Each point is reached from the start by the listed moves, each made once or not at all, plus a little noise. Is the number of moves made odd or even? Then give how often each move was made.

Moves:
(1): [-0.58  2.21  0.27 -1.19]
(2): [ 0.71 -1.12  1.15  0.82]
(3): [ 1.22  3.80 -1.53 -1.96]
Start: [ 0.46 -0.75 -0.10  1.70]
Points:
[ 1.53  2.98 -1.67 -0.18] => odd (0, 0, 1)
[ 2.55  2.01 -0.39  0.70] => even (0, 1, 1)
[ 1.97  4.30 -0.23 -0.60] => odd (1, 1, 1)
[0.81 0.57 1.46 1.23] => even (1, 1, 0)

Moves:
(1): [-0.10 -0.23  0.16 -0.04 -0.69 -1.28  0.60 -0.68 -0.33 -2.11]
(2): [-0.48 -0.83 -1.75  0.82 -0.56 -0.41 -0.97 -0.48 -0.49 -0.23]
(3): [-1.71  1.96 -0.31  1.46  0.39  0.36  0.47 -1.41 -0.75 -0.69]
(4): [-2.09  1.64  0.01 -1.15  0.93 -2.02  2.91  1.54  0.71 -0.75]
(5): [ 0.10  0.89 -0.31 -0.74  0.25 -0.97 -2.07  0.95  1.10  0.35]
(6): [ 1.16  2.29 -1.74  0.94 -0.75 -0.56 -0.63 -1.13  1.41  1.35]
(7): [-1.91  0.05  1.57  1.33  0.66  1.47 -1.41  1.88  0.03 -0.15]
(8): [-0.62  0.36  2.35 -2.20  0.10  0.76  0.45 -1.94  1.73  0.36]
Start: [-0.64  0.44  0.03 -0.67  1.28  1.08 -0.73  0.63  0.94 -0.51]
Points:
[-1.70  0.61  0.49 -2.86  0.38 -0.85 -2.76 -1.51  2.93 -2.13] => even (1, 1, 0, 0, 1, 0, 0, 1)
[-3.50  1.89  0.32 -0.60  1.20  1.82 -0.78 -3.19  1.42 -1.04] => odd (0, 1, 1, 0, 0, 0, 0, 1)
[-2.12  3.36 -3.27 -0.12  0.18 -3.21  1.21 -0.15  2.25 -2.27] => even (1, 1, 0, 1, 0, 1, 0, 0)
[-6.89  5.34  3.40 -1.92  3.63  0.67 -0.40  1.64  3.76 -1.42] => odd (0, 0, 1, 1, 1, 0, 1, 1)
